Every row gives one point. The window is the flat piece filled in between its corners: a triangle in 3 columns, a solid with four corners in 4, and so on. A path goes straight from each point to the next, and from the last back to the first. After which points does the path pass through the window?

Window, 4 rows:
[[-0.61 -0.04  0.24 -0.05]
 [ 0.18 -0.31 -0.44  0.26]
 [-0.09 -0.25  0.46 -0.01]
 [ 0.29 -0.04 -0.01  0.19]]
Path:
(1): [-0.51 -0.05  0.30 -0.19]
(2): [-0.08 -0.26 -0.24 -0.13]
(3): [-0.15 -0.25 -0.06  0.44]
(4): [ 0.35 -0.20 -0.29  0.64]
(5): [ 0.40 -0.41 -0.56 -0.17]
(6): [-0.02 -0.19 -0.45 -0.14]
(7): [-0.05 -0.18 -0.28  0.30]
(8): [ 0.19 -0.13  0.07  0.41]
(9): [ 0.26  0.00 -0.06 -0.16]
(10): [-0.34 -0.10  0.18 -0.30]
(11): [-0.34 -0.04  0.19  0.40]
(12): [-0.60  0.00  0.37  0.14]
Through the window after points: 8, 10

Window:
[[-0.57  0.64 -0.26 -0.20  0.14  0.38 -1.11  0.30]
 [-0.06  0.13  0.19  0.24 -0.26 -0.04  0.26  0.16]
 [-0.27  0.28 -0.76  0.11 -0.22 -0.15  0.04 -0.07]
 [-0.32  0.01 -0.52  0.17 -0.18 -0.66 -0.10  0.01]
 [-0.08 -0.39  0.17 -0.12 -0.05  0.18 -0.04  0.02]
 [-0.34  0.07 -0.48  0.72  0.00 -0.25  0.21  0.10]
 [-0.23 -0.32  0.41 -0.33  0.32 -0.14  0.43  0.05]
 [ 0.17 -0.04  0.29 -0.06  0.28  0.01  0.00 -0.09]]
Path:
(1): [-0.34  0.13  0.26  0.24 -0.04 -0.16 -0.04 -0.56]
(2): [-0.33  0.12 -0.38  0.13 -0.16 -0.06 -0.03 -0.22]
(3): [ 0.03  0.07 -0.53 -0.11 -0.03 -0.10  0.07  0.46]
(4): [ 0.01  0.10 -0.03 -0.14  0.15  0.21 -0.30  0.52]
(5): [-0.51  0.33  0.14  0.07 -0.02  0.20 -0.23 -0.37]
(6): [-0.40  0.31 -0.35  0.32 -0.27 -0.04 -0.27 -0.19]
(7): [-0.09  0.30 -0.53  0.23 -0.11 -0.01 -0.21  0.34]
(8): [ 0.14 -0.06 -0.13 -0.11  0.13  0.02  0.03  0.31]
Through the window after points: 2, 8

Window:
[[ 0.36 -0.22 -0.16  0.03 -0.13 -0.40  0.34 -0.22  0.11]
 [ 0.02 -0.12 -0.65  0.66 -0.18 -0.19 -0.11 -0.24  0.18]
 [-0.76 -0.72  0.60 -0.08  0.19  0.04  0.38  0.23 -0.30]
 [ 0.15 -0.04  0.64 -0.52  0.49 -0.01 -0.26 -0.55 -0.09]
 [-0.66 -0.34  0.96  0.17  0.27  0.14  0.63 -0.31 -0.39]
 [ 0.16  0.08 -0.85  0.15  0.25 -0.15  0.30 -0.21  0.41]
 [ 0.18 -0.14  0.45  0.15  0.56 -0.15  0.14  0.09  0.01]
 [ 0.14  0.51 -0.15 -0.07  0.01 -0.33 -0.04 -0.09  0.08]
 [ 0.36  0.02 -0.29  0.11 -0.08  0.30  0.17  0.01  0.13]]
Path:
(1): [-0.14 -0.09  0.02  0.26 -0.11 -0.09  0.31 -0.01  0.49]
(2): [-0.17 -0.15  0.00  0.21 -0.07 -0.10  0.03 -0.18  0.47]
(3): [ 0.10 -0.10 -0.29  0.22  0.14 -0.20  0.06 -0.15 -0.43]
(4): [ 0.21  0.04 -0.39  0.31  0.13 -0.15  0.10 -0.30 -0.09]
(5): [ 0.15  0.09  0.04  0.28 -0.06 -0.16  0.11 -0.23  0.87]
(6): [-0.09 -0.16  0.33  0.05 -0.02 -0.08  0.20 -0.01  0.28]
(7): [ 0.19 -0.33 -0.15  0.11  0.30 -0.03  0.20 -0.18 -0.66]
(8): [ 0.18  0.00 -0.37  0.02  0.35 -0.20  0.20 -0.05 -0.30]
(9): [ 0.02  0.07  0.21  0.20  0.09 -0.12  0.12 -0.17  0.80]
(10): [-0.03 -0.01  0.35  0.03  0.24 -0.09  0.12 -0.07  0.42]
(11): [ 0.20 -0.23 -0.02  0.26  0.36 -0.16  0.08 -0.08 -0.30]
(12): [ 0.17 -0.12 -0.28 -0.10  0.44 -0.13  0.29 -0.16 -0.66]
(13): [-0.22 -0.11  0.43  0.01  0.12  0.02  0.29 -0.12  0.69]
(14): [-0.32 -0.09  0.52  0.10  0.05 -0.01  0.24 -0.19  0.32]
(15): [-0.13 -0.15  0.12  0.18  0.24 -0.07  0.29 -0.27 -0.45]
(16): [-0.01 -0.11 -0.15  0.24  0.04 -0.15  0.38  0.00 -0.17]
Through the window after points: 2, 8, 10, 14

Window, 11 rows:
[[ 0.78 -0.53 -0.05 -0.50 -0.12 -0.04 -0.24 -0.05 -0.58 -0.56  0.56]
 [ 0.42 -0.29  0.00 -0.17  0.50  0.43  0.09 -0.05 -0.13 -0.09 -0.60]
 [-0.49  0.31 -0.18 -0.17  0.40  0.51 -0.56  0.13  0.12 -0.77 -0.54]
 [-0.01  0.13  0.11 -0.14 -0.07 -0.16  0.04 -0.21 -0.01  0.08  0.00]
 [-0.49  0.01  0.35  0.05 -0.22 -0.15  0.28  0.28 -0.46 -0.22 -0.12]
 [-0.40 -0.33 -0.61  0.20  0.04 -0.19 -0.38 -0.21 -0.16  0.34 -0.05]
 [-0.04  0.05 -0.38 -0.01  0.14 -0.22 -0.01  0.26  0.23 -0.61  0.13]
 [-0.05 -0.22 -0.16  0.23 -0.18 -0.29 -0.25  0.53 -0.25  0.42  0.27]
 [-0.13 -0.34 -0.01  0.32 -0.10  0.15 -0.44 -0.52  0.10 -0.60  0.15]
 [ 0.05 -0.66  0.51 -0.48 -0.37  0.30 -0.04  0.32  0.04 -0.51 -0.09]
 [ 0.32 -0.14 -0.59 -0.28 -0.32  0.57 -0.19  0.42 -0.01  0.13 -0.27]]
Path:
(1): [-0.12  0.04 -0.35 -0.16  0.15  0.42 -0.07  0.11 -0.06  0.07  0.30]
(2): [ 0.10 -0.20 -0.26  0.11 -0.23 -0.28 -0.33  0.03 -0.14 -0.19 -0.38]
(3): [ 0.34 -0.28 -0.08 -0.02  0.08 -0.24 -0.41  0.21  0.05 -0.44 -0.35]
(4): [ 0.02 -0.15 -0.28 -0.33  0.09  0.54  0.02 -0.18 -0.17 -0.34  0.41]
(5): [-0.12 -0.13 -0.10 -0.08  0.13  0.27 -0.02  0.03 -0.07 -0.37  0.29]
(6): [ 0.07 -0.07  0.00 -0.01 -0.09 -0.13 -0.13  0.17  0.02 -0.48 -0.12]
(7): [ 0.19 -0.08 -0.26 -0.14 -0.33 -0.07  0.01  0.18 -0.06 -0.27 -0.38]
(8): [-0.21 -0.13 -0.14 -0.10  0.09  0.44 -0.15  0.35 -0.14 -0.04  0.23]
(9): [-0.37 -0.40 -0.11 -0.09  0.21  0.34  0.10  0.05 -0.16  0.07  0.45]
(10): [ 0.10 -0.24  0.20 -0.17 -0.26 -0.02 -0.18  0.21 -0.02 -0.51 -0.23]
(11): [ 0.01 -0.40  0.21  0.01 -0.32 -0.28 -0.52 -0.12 -0.14 -0.43 -0.41]
(12): [-0.01 -0.28 -0.26 -0.13  0.14  0.62  0.16  0.01  0.01 -0.22  0.58]
Through the window after points: 7, 9, 11

Window (14 x 14):
[[ 0.12  0.10  0.05 -0.52 -0.15 -0.45  0.31 -0.36 -0.03 -0.56  0.02 -0.25
   0.44  0.48]
 [ 0.06 -0.02 -0.47  0.04 -0.21  0.07 -0.31 -0.48 -0.04 -0.06 -0.21  0.71
  -0.06 -0.49]
 [ 0.11 -0.10  0.13  0.22 -0.16 -0.58  0.22 -0.05  0.21  0.33  0.55  0.09
  -0.12 -0.01]
 [ 0.29  0.08 -0.28  0.19  0.11 -0.26  0.00  0.32  0.27 -0.26 -0.08  0.40
   0.01 -0.18]
 [-0.21  0.43  0.23 -0.68 -0.23 -0.62 -0.21 -0.13  0.45  0.06  0.34 -0.13
  -0.26  0.40]
 [ 0.14  0.13 -0.34 -0.06  0.11  0.05  1.17  0.03  0.54 -0.11 -0.01 -0.36
  -0.40  0.28]
 [-0.28 -0.03 -0.56  0.75  0.17 -0.15  0.38 -0.17  0.39 -0.20  0.01  0.10
   0.11 -0.20]
 [ 0.57 -0.63  0.40 -0.57  0.35  0.61 -0.12 -0.36  0.15 -0.67  0.07  0.12
   0.08  0.62]
 [ 0.35 -0.40  0.06  0.18 -0.09  0.22 -0.03 -0.14 -0.01 -0.46 -0.14 -0.47
  -0.64  0.19]
 [-0.11 -0.76 -0.32  0.12  0.15  0.59  0.26  0.18  0.07 -0.02 -0.53  0.59
   0.10  0.00]
 [ 0.18 -0.28 -0.41 -0.17  0.22  0.09  0.35  0.06  0.30  0.60  0.00 -0.63
   0.13  0.39]
 [ 0.24 -0.68  0.09 -0.60  0.31 -0.07  0.22 -0.23  0.59  0.13 -0.35  0.01
  -0.25  0.18]
 [ 0.03  0.51  0.07  0.16 -0.51 -0.30  0.25 -0.06  0.75  0.23 -0.15 -0.16
  -0.23 -0.25]
 [-0.14  0.50  0.17  0.14  0.74 -0.27  0.05  0.32 -0.28  0.69 -0.16  0.00
   0.38 -0.14]]
Path:
(1): [ 0.14  0.27 -0.22  0.14  0.01 -0.53  0.06 -0.32  0.19  0.13 -0.15  0.12
 -0.21  0.68]
(2): [ 0.09 -0.03  0.17 -0.34 -0.11 -0.01  0.44  0.02  0.53 -0.19  0.26 -0.61
  0.11 -0.56]
(3): [ 0.01 -0.03 -0.08 -0.27  0.12 -0.17  0.26  0.02  0.39  0.04  0.05  0.05
  0.13 -0.20]
(4): [ 0.08  0.14 -0.20  0.17  0.13 -0.32  0.18 -0.15  0.27  0.34 -0.30  0.38
 -0.01  0.55]
(5): [ 0.30  0.10  0.00  0.33  0.19 -0.26  0.12 -0.39  0.48  0.28 -0.41  0.15
 -0.20  0.63]
(6): [ 0.02 -0.16 -0.07 -0.17 -0.13  0.03  0.22  0.02  0.30 -0.12 -0.04 -0.09
 -0.06 -0.17]
(7): [-0.13  0.00  0.08 -0.29  0.21  0.07  0.20 -0.08  0.10  0.03  0.04 -0.19
  0.04 -0.55]
(8): [ 0.12  0.06 -0.09  0.21  0.29 -0.16  0.14  0.01  0.16  0.07 -0.09  0.11
  0.11  0.40]
(9): [ 0.38 -0.17 -0.07  0.14  0.04 -0.07  0.11 -0.23  0.20  0.05 -0.19  0.23
 -0.31  0.48]
(10): [ 0.02 -0.21 -0.14 -0.21 -0.09  0.03  0.28 -0.06  0.34 -0.24  0.07 -0.24
 -0.06 -0.10]
(11): [-0.21 -0.35 -0.02 -0.33  0.15  0.14  0.14 -0.07  0.24 -0.24  0.10 -0.11
 -0.15 -0.38]
(12): [ 0.49 -0.17 -0.13 -0.05 -0.04 -0.20  0.02 -0.34  0.33  0.20 -0.41  0.30
 -0.17  0.40]
(13): [ 0.43 -0.15  0.12 -0.07  0.18 -0.05  0.13 -0.20  0.21 -0.24 -0.10  0.16
  0.02  0.59]
(14): [ 0.08 -0.30  0.15 -0.49  0.01  0.15  0.04 -0.22  0.16 -0.32  0.23 -0.13
  0.07  0.05]
(15): [-0.13  0.05 -0.24  0.11 -0.06 -0.12  0.34 -0.03  0.36  0.02  0.10 -0.14
 -0.05 -0.42]
(16): [ 0.13  0.13 -0.28  0.18 -0.11 -0.25  0.18  0.01  0.28  0.26 -0.30  0.03
 -0.19  0.13]
Through the window after points: 5, 7, 11, 13
